Each row of a before or after table is a point. One or more steps were done to the points. Then noise was added and the rows were shuffled. The steps act on columns, c1 being the first. What was done? A step turns or swaps two columns, mirrors them in a line or flattens them onto one, adds a multiple of one to another, or multiplies or shifts one. Angles are multiples of 10 degrees, from the lower column toward the higher: turns from -170 to 170, lines from 10 to 170 but not 90. Use the fewest steps. Two steps may share a column if one is a turn and the other turns, adds or multiplies; they go together, in the order done. Otherwise the lowest column goes first.
(in the rows, 128 means zero)

Before (10 x 3):
[[131 146 146]
 [171 135 136]
 [101 168 125]
 [128 112 116]
 [ 83 146 100]
 [172 101 123]
 [122 124 150]
 [174 165 129]
 [130 133 153]
 [192 120 144]]
After (10 x 3):
[[138 182 132]
 [168 240 144]
 [137 142 132]
 [169 148 143]
 [165  47 141]
 [102 249 119]
 [131 115 128]
 [125  80 127]
 [190 103 151]
 [ 80 184 111]]
Steps: flatten c1 and c3 onto the line at 20 degrees; multiply c2 by 3

Before (11 x 6):
[[127 138 177 174 149 162]
 [213 183 114 105 131 129]
 [113  60 180 179 173 128]
 [109 123 126 155 165 121]
 [ 92 142 102 110 152  96]
 [171 152 149 123 111  99]
 [102 123  73  74 115 108]
 [ 66 138  60  71 174  76]
 [ 40 127 118  98 176 129]
 [134 199 127 168 120 130]
 [180 177  84 137 114 135]]
After (11 x 6):
[[165 109 123 112 162 156]
 [ 91  72 118 208 139 118]
 [ 93 123 180  97 111  93]
 [ 98 194 198  82 129 139]
 [209 130 149  77 173 126]
 [ 88  82  87 163 147 114]
 [ 94  59 121 108 122 114]
 [210 108 108 118 208 180]
 [184 131  77 142 152 149]
 [107 100 135 166 102 152]
 [120 131 151  95 156 137]]
Steps: turn c1 and c4 by 130 degrees; turn c2 and c6 by -170 degrees; turn c3 and c5 by -40 degrees

Before (8 x 9):
[[147 164 131 111 173 103 123 117 173]
 [140 167 111 111 148  62 153 196 153]
 [161 126  75 134 141 111 147 120 151]
 [110 162  85 111 137 103  94 156 148]
 [158 117 119 113 105  62  86  68 104]
 [166 155 115 142 118 100 116 177 196]
 [163 118 188  93 122 237 151  92  88]
 [151  43 179  69 135 205 146  95 138]]
After (8 x 9):
[[193 111 117 112 141 104  86 129 194]
 [173 120 184  96 131  93 153 141  19]
 [145 175 133 109  96 175 122 139 155]
 [101 150 112 144 148 194 117 186 155]
 [ 99 165  83 112 139 149  89 128 154]
 [147 133  73 131 111 147 152 152 152]
 [ 75 170 110 108 124 152 156 171 192]
 [164  49 177  70  94 137 146 132  49]]
Steps: turn c1 and c8 by 60 degrees; mirror c2 and c5 in the line at 10 degrees; turn c6 and c9 by -90 degrees

Before (12 x 11):
[[190 210 130  53 113  96  82 141  84 166 155]
 [142 193 174  97  95 110 155 236  92 123 169]
 [175 136 107 159 130 143 144 184  70 121 142]
 [ 98 130 132 118 136 116 175 172  72 126 197]
 [166 151 137  95 145 168 150  73 138  88 101]
 [104  96 116 146 163 112 109 114 135  79  70]
 [107 176  98 119  92 121 176 178  70 159 128]
 [142  94 116 142 169 143 129 103 215 122  99]
 [136  98 160 103 143 121 179 226  70 160 123]
 [128 106 121  83  61 111 171 220  76 121 171]
 [198 183 140  80 115  32 157 145 116 134 142]
 [150  93 173 177 126 139 114  89 137 138  89]]
After (12 x 11):
[[ 97 126 138  97 129 168 149  73 150  88 127]
 [107 120 172 177 143 140 114  91 138 138 129]
 [187 155  98 120  80 120 175 178 150 159 129]
 [ 52 101 115 141 174 144 128 104  82 122 128]
 [192 127 132 118 132 115 176 172 140 125 126]
 [167 114 160 103 154 120 180 227 171 161 128]
 [123 157 130  53  81  95  82 140 204 166 129]
 [143 130 108 158 125 144 144 183 201 119 129]
 [147 159 174  98  74 109 155 235 163 123 129]
 [ 93 148 140  79  94  32 155 145 188 134 129]
 [168 150 123  83  88 111 171 221 161 121 127]
 [139 105 114 146 168 114 109 114 103  80 128]]
Steps: turn c1 and c9 by 130 degrees; flatten c2 and c5 onto the line at 120 degrees; multiply c11 by 0

Before (8 x 14):
[[140  82 116 137 112  86  64  94 129 156 110 165  99 120]
 [110 159 203  85 135 172 169 140 129 176 131 160 138  96]
 [136 156 174  88  95 179 128 172 131 172 133 116  79 174]
 [ 65  97 123 159 117  81  82  94 105 129 116 130 165 144]
 [131 127 126 179 117  83 148 125  95 154  95 133  89 120]
 [123  68 171 164 114  70  72 113 172  95  66 110 182 140]
 [ 80 171 151 111 164 142  75 140 187  99 165  86 102 100]
 [ 71 127 109  93 199 171  92 117 122  78 163  66 153 146]]
After (8 x 14):
[[136 155 174 100  96 116 169 217 192 195 134 116 104 242]
 [ 64  98 124 150 115 103  73 114 166  88 115 130 106 183]
 [132 126 126 164 118  84 170 117 156 104  93 134 127 108]
 [140  83 115 132 112  82 119  87 190 106 108 164  57 119]
 [123  67 172 152 113 128  54 125 232  62  66 110 108 167]
 [ 79 172 150 118 166 160 123 111 246 125 165  85  69  43]
 [ 70 127 109 103 199 192  87 137 182 141 164  67 110 182]
 [111 159 202  97 134 107 141 106 190 190 132 159 168  33]]
Steps: multiply c4 by 0.7; turn c6 and c10 by 60 degrees; turn c7 and c13 by 60 degrees; multiply c14 by 3; turn c8 and c14 by -20 degrees; shift c9 by 60

Before (13 x 20):
[[ 95 104  29 118 152 161 102 114 105 127 142 126 150 194 129 124 143 136
  194 124]
 [153 113 165 172 135 121  95 113  89  79 151 114 249 107 101 139 182 111
   76 141]
 [141 107 161 106 130 173 103 163 108 130 119 104 175  92 182 203 186 116
  119 122]
 [130 112  94 128 123 137 107 128  78  59 118  96 186 124 208 149  62  96
   77 102]
 [114 108 162 112 160 120 109  88  81 149  96 187 142  91 111 142 151 118
   82 129]
 [126 121 166 113 180 163 109 124 128 139 105 119 158  85 110 139 131 100
  127 182]
 [108 130 170 117 133 194  91 159  86  66 146 108 154 179  98 131 123 113
   70 116]
 [133  95 156 110 119 149 210 165 128 147  91  97 146 132 119 175 173  98
  217 164]
 [218 113 171 123 158 120 218 138  89 125 126 143 144  99 132 143 174 108
  102 107]
 [121 121 161 114 121 178 117 163 166 118 106 120 153 173 132 113 181 113
   94 105]
 [158 182 139 154 119 188 125 163  77 133 105 128 213 132 109 138 108 143
   90 103]
 [ 81 142  73 142 153 168 103 144 156  34 126 142 148 157 130 147 166 133
  161 126]
 [114 221 147 113 122 149 167 158 123 115 135 147 146  86 147 127 167 143
   81 149]]
After (13 x 20):
[[ 94 110  27 121 116 159 100 116 103 128 139 124 159 196 146 123 143 135
  193 134]
 [139 112 161 107  84 174 105 163 112 131 120 106 195  92  98 206 184 117
  118 137]
 [158 146 140 151 152 187 123 167  75 132 108 133 204 131 134 139 107 147
   91 102]
 [129  98  94 130  68 136 105 126  79  59 116  98 214 123  73 147  61  94
   77 129]
 [127 162 168 117 109 165 108 123 131 140 106 121 167  85 176 142 129 101
  129 146]
 [140 134 159 110 141 150 212 164 127 143  87  94 142 134 127 177 176  99
  216 144]
 [112 202 148 108 117 148 167 155 124 117 134 151 151  87 113 128 170 142
   82 105]
 [152 130 166 174 144 116  92 114  87  80 153 116 237 110 151 138 184 114
   80 136]
 [ 79 136  71 141 109 171 103 147 153  30 122 141 157 159 145 151 165 131
  161 121]
 [108 122 170 119 151 195  93 160  86  65 149 114 147 179 151 133 123 116
   71 126]
 [115 120 158 112 120 119 108  90  80 147  96 183 146  92 162 141 151 118
   80 133]
 [123 106 159 112 128 178 117 162 166 115 105 118 155 171 119 112 178 110
   94 125]
 [217 102 173 123 104 120 217 135  89 126 123 144 158 102 144 144 178 110
  104 127]]
Steps: turn c2 and c20 by -50 degrees; multiply c20 by 0.4; turn c5 and c15 by 130 degrees; add -0.5 times c5 to c13
